Each point is reached from the start by the listed moves, each made 0, 1 or 2 times, or once backwards (-1), plus a little noise. Say if it took an odd or an even number of moves. Then give how often each move was made.

Moves:
(1): [55 13  9  5  9]
(2): [-2 49 11 -3  9]
Start: [-8 -6  8  6  3]
Points:
[-65  34  10   0   1] -> even (-1, 1)
[ 97 121  46   5  39] -> even (2, 2)
[-9 44 21 -3 13] -> odd (0, 1)
[45 56 26 10 20] -> even (1, 1)

Moves:
(1): [25 15 29 -4]
(2): [-18  19  29 -12]
(3): [ -3 -25  31   1]
(4): [-3  5  4 36]
Start: [-19 -22  20  18]
Points:
[-55  17  77  -5] -> even (0, 2, 0, 0)
[-29 -51 -34  70] -> odd (-1, -1, 0, 1)
[-50 -57  26  60] -> odd (-1, 0, 1, 1)
[ 47 -66 106 -14] -> even (2, -1, 2, -1)

Moves:
(1): [18 -5  2 12  5 14  7  2 21]
(2): [ 15  21  -6   0  -7  -2  10  -2 -10]
(3): [  7   7  21 -21 -20  12   7 -26  14]
(4): [-15   6  12  28 -21   6   5  -1  -3]
(5): [  2  20   5   9  13  -4 -17   0  11]
(6): [ -9   9 -18   2   0  26   1   5   5]
(7): [-13   7   1   1  16  -2  18  -9  -4]
(8): [-10  16  14 -21  -3  -5   8  36   5]
Start: [  5   3  -2  -4  -6 -10   2  16  -6]
Points:
[ 12  28  28   3  11  -3 -45  68  56] -> even (1, -1, 0, 0, 2, 0, -1, 1)
[ 12 -17  -3   8  76 -41 -13  34  16] -> odd (1, -1, -1, -1, 1, -1, 1, 0)
[-32  26  -4  52  15  74  25 -49  44] -> even (1, -1, 1, 1, 1, 2, 2, -1)
[  36  102   62 -121  -38  -49   19   23    1] -> even (-1, 2, 2, -1, 1, -1, 0, 2)

Moves:
(1): [-17   0 -10 -17 -19   5   8  13   6  27  -5  -6  -1  27 -11]
(2): [ 22  -3  -2 -16 -24 -27  11   9  20 -22  -5  15 -22 -11  -5]
(3): [-16  28  23 -26 -26   9  21   1   9 -10 -20 -33   8  26  -4]
(4): [ 10  -1   7  -8  17  -7  12  15  -2  22  28 -13 -34 -11  -9]
(5): [-12   0 -17 -14  -3 -14  -9   1 -24 -42  15  -6   3   7   2]
(6): [  9  22 -12  17 -10 -11  -1  13   2   6  -8  -9  -1   2 -22]
(7): [ 11 -12  15  -5   3  15   2 -10  24 -14   5 -24  21 -16 -15]
(8): [ 27 -26 -24  15   5   5   8   2 -10  22  10   6  23   7   9]
(9): [-24  36  -4   6   1   6 -16   8   5 -22   5   2 -21   9  11]
(10): [  2   6 -11   6  14 -12  -8 -18   8  -6  42  34  -4  16 -18]
(11): [ -9 -11  23   4 -10  28  14  -9 -22  -9   8  15  -5  28 -15]
(12): [ -5 -15  -2  -2  -5  -1 -32   6  19  11 -14 -15 -10  33  23]
Start: [-10 -25 -16  -7 -12   2   5  -7   6 -28 -23  22   2   0  17]
Points:
[ -12  -13  -10  -74 -117   37   72   79   76   87  -95  -81  -22  121
   44] -> even (2, 1, 2, 1, -1, 0, 0, 2, 1, -1, 0, 1)
[-15  78   8  -3 -99  22  66  -7  67 -66 -32  43  18  55 -96] -> even (1, 1, 1, -1, -1, 2, 1, 0, 1, 1, 1, -1)
[ 63 -20 -55  12   0 -45  46  -9  51   6  13  83   9 -56  -6] -> even (0, 1, 0, 0, -1, 0, 0, 1, 0, 1, -1, -1)
